Every row gives one point. Two turns around zero, p and q, are shown by what they do to some points. Where does a point land after both, in the order given? Backwards means that the second turn is done in reverse. Each puzzle has new turns, and all numbers are rounded.
(in the rows, 128 means zero)

Turn p:
[142 116  97] => [113 128  95]
[121 136 122] => [117 131 133]
[137 114 130] => [138 122 116]
[148 173 148] => [140 175 149]
[ 93 101 144] => [133  85 146]
Turn q:
[138 169 135] => [101 161 133]
[154  98 104] => [146 115  87]
[119 101 132] => [150 110 132]
[102 159 132] => [ 98 131 156]
[127 113 137] => [145 124 132]
Where do these land?
p, then q: [107 145  89] => [114  99 163]
p, then q: [129 130 133] => [129 133 128]
q, then p: [107 145 136] => [140 119 151]
p, then q: [125  93 132] => [149 112 104]
p, then q: [172 127 150] => [110 158  93]

Turn p:
[133 109 157 162] => [123 100  89 119]
[127 125 135 115] => [137 138 126 121]
[142 122 124 161] => [102 109 113 136]
[152 118  83  93] => [ 98 175 156 123]
[127 159 128 116] => [146 137 140 152]
[ 88 136 141 120] => [163 111 144 117]
Turn q:
[141 126 143 146] => [129 151 138 119]
[107 118 107 146] => [151 121 141 152]
[147  86 135 117] => [139 114 149  89]
[130 170 101  93] => [117 109  72 141]
[115 139 153 138] => [106 144 140 139]
Where do these land?
q, then p: [125 103 120 124] => [127 141 108 115]
q, then p: [107 120 101 149] => [106 120  96 139]
q, then p backwards: [122 137 151 129] => [142 123 107 128]
p, then q: [148 169 157  85] => [144 182  88 128]
q, then p: [137 112 111 153] => [122 145 106 148]

Turn p:
[118  88  96 119  99 122 143 153] => [142 133 145 144  79 158 124 150]
[ 98 129 166  95 141 100 129 126] => [142  78 124 124 157 132 113 152]
[122 127 153 159 131 138 126  98] => [127 125 101 151 145 109 151 115]
[136 108 136 142 146 136 103 123] => [ 92 125 116 143 127 118 130 129]
[120 141 128 172 116 112 135 153] => [148 168 126 151 139 115 119 147]
[111 117  98 121 156 117 124 112] => [114 110 161 150 131 138 123 112]
[151 151 126 155 143 114 144 148] => [126 171 130 125 158 136 121 132]
[148 145  93 101 106 130 114 129] => [127 135 162  91 102 122 134 123]
[ 89 114 149 107 138 162 101 122] => [121  80 104 137 110 107 103 114]
[162 152 112 130 104 173 125  94] => [126 147 120  95 106 109 164  82]
[153 136 150 107 127 104 165 150] => [143 136 120  97 152 167 127 154]
Turn q:
[148 135 120 143 118 105 151 146] => [125 138 122 136 138 124 151  91]
[ 88 126 147 126 157 109 112 124] => [130 127 141 161 130 101 104 157]
[156 122 139 161 169  99 132 114] => [165 131 124 170 138 138 107  97]
[113 160 147 145 109 148 129 124] => [143 130 139  92 138  98 124 129]
[112 135 101  92 126 158 147 120] => [ 94 109  97 102 115 127 119 143]
[125 150 161 114 157 119 101  99] => [167 113 120 143 150 119 110 165]
[137 110 136 109 100 109 150 114] => [119 166 103 127 135 140 144 135]
[137  90 124 138  99 159 122 155] => [118 143 156 105  88 152 147 121]
[135 141  96 100 138 131 115 160] => [104  84 126 135 123 134 154 130]
[118 103 148 170  99 146 139 157] => [132 165 166 109  96 115 136 104]
[138 136  89 111 136 124 110  94] => [112 103 114 127 158 161 110 137]
Where do these land?
p, then q: [172 101 129  87 154 119 163 143] => [114 100 122  87  76 120 116 159]
q, then p: [122  95 117 140 103 120 107 119] => [140 121  97 117 138 106 105 113]
p, then q: [102 127  87 145 114 116 107 143] => [161 152 155 127 150 112 150 125]
p, then q: [121 141 162 128 140 161 155 139] => [111  94 124 125 140 168 111 125]
q, then p: [134 149 144 137 157 162 122 115] => [ 93 126 134 111 106 132 147 152]
p, then q: [122 119 130 146 125  91 108 133] => [137 130 147 150 118 101 141 111]
p, then q: [127 129 100 145 105 104 142 114] => [161 141 113 117 126 110 140 105]
q, then p: [ 87 135 122 126 120 119 104 106] => [114 117 124 134 144 115  87 149]
q, then p: [165 156 162  98 134 159 143 140] => [126 148 152 105  98 179 152 135]
